Each row is a point. Each copy is the shape, with its points in the same order, turned, moved and blurred by noise. Some copies are also mirrored. Which?

Shape, 7 rows:
1.0,-1.0,-4.1
-0.3,-1.2,1.2
-6.0,0.3,-1.1
5.6,-1.4,0.6
0.1,-6.2,-0.5
-0.3,-1.6,-0.2
7.3,-0.5,4.7
Copy 1, 7 rows:
-3.5,-2.5,-3.3
1.6,-1.0,-1.0
-2.4,-3.4,4.5
0.8,0.6,-5.9
2.2,-5.3,-2.7
0.2,-2.1,-0.5
4.6,3.8,-6.5
Copy 1 is: only turned
Copy 2 (7 x 3):
-4.2,-3.3,0.3
-0.4,0.3,0.0
-5.0,3.8,2.1
1.9,-5.2,-1.8
-2.3,0.1,-5.2
-1.3,-0.7,-1.4
7.1,-4.4,-1.8
Copy 2 is: mirrored
Copy 3, 7 rows:
3.7,0.4,2.6
-0.8,-0.6,0.2
4.2,-2.1,-3.6
-3.0,1.9,5.3
0.6,-5.3,3.7
0.3,-0.7,0.9
-7.0,2.5,4.2
Copy 3 is: only turned
Copy 4 (7 x 3):
-4.5,-0.4,-1.0
0.4,3.4,-0.8
-1.9,3.3,5.2
0.8,0.2,-5.4
-4.1,5.3,-3.6
-1.4,2.4,-1.1
4.1,1.3,-7.7
Copy 4 is: mirrored

Shape, 9 rows:
2.0,-4.0,5.5,-2.5,-0.1,2.0
1.8,-5.2,-3.9,-0.8,4.6,1.0
-1.7,-4.4,0.7,0.8,2.6,1.2
-1.0,-1.3,-5.4,2.5,-7.6,1.4
-6.3,-2.1,2.3,-8.0,-3.0,-2.0
-0.7,-0.9,-3.2,0.0,-1.6,2.8
0.2,0.1,-1.2,1.5,-4.2,4.2
-0.2,-0.1,2.3,-2.1,0.9,-2.8
1.7,6.1,-3.8,-2.1,1.5,-1.5
Copy 1 (9 x 6):
-0.6,5.4,-0.4,-1.7,1.9,0.6
-8.4,-0.5,-4.1,-2.1,0.6,-2.2
-6.5,2.3,-1.4,-1.4,-2.2,1.7
-0.2,-0.3,-9.9,0.3,-7.2,0.6
-0.7,0.6,-3.8,5.0,4.2,7.8
-1.9,-2.0,-5.1,-1.5,-3.2,1.0
1.6,0.4,-4.3,-2.9,-4.2,0.3
-1.2,1.5,0.1,4.2,1.3,0.2
0.1,-6.5,-0.9,2.8,-1.2,-3.6
Copy 1 is: only turned
Copy 2:
-0.6,1.2,-3.3,-2.3,-6.9,-1.5
2.4,-3.9,2.2,-6.9,-3.5,1.0
0.5,0.7,-0.3,-5.6,-1.9,1.0
2.0,-5.4,-4.5,0.2,6.2,-0.5
6.5,3.7,-6.7,0.5,-3.4,5.1
2.8,-1.7,-0.8,-2.1,1.9,-1.0
1.1,-0.9,-2.4,0.0,3.0,-3.1
0.2,1.4,0.4,0.1,-3.3,3.3
3.6,-0.7,6.1,4.1,0.3,1.4
Copy 2 is: mirrored
Copy 3:
2.3,-0.4,-0.5,1.5,-0.6,-6.2
4.8,2.0,3.0,-3.7,5.5,-1.0
2.7,2.5,-1.3,0.5,4.7,-2.3
4.3,-4.8,1.6,5.1,4.7,6.0
-7.0,-4.9,-0.2,1.2,4.1,-3.4
3.7,-2.2,0.0,0.2,3.4,2.3
4.9,-3.6,-1.9,2.3,1.3,2.2
-1.9,1.7,1.1,0.5,0.3,-1.1
-0.7,-0.2,2.0,-4.9,-1.6,5.8
Copy 3 is: mirrored
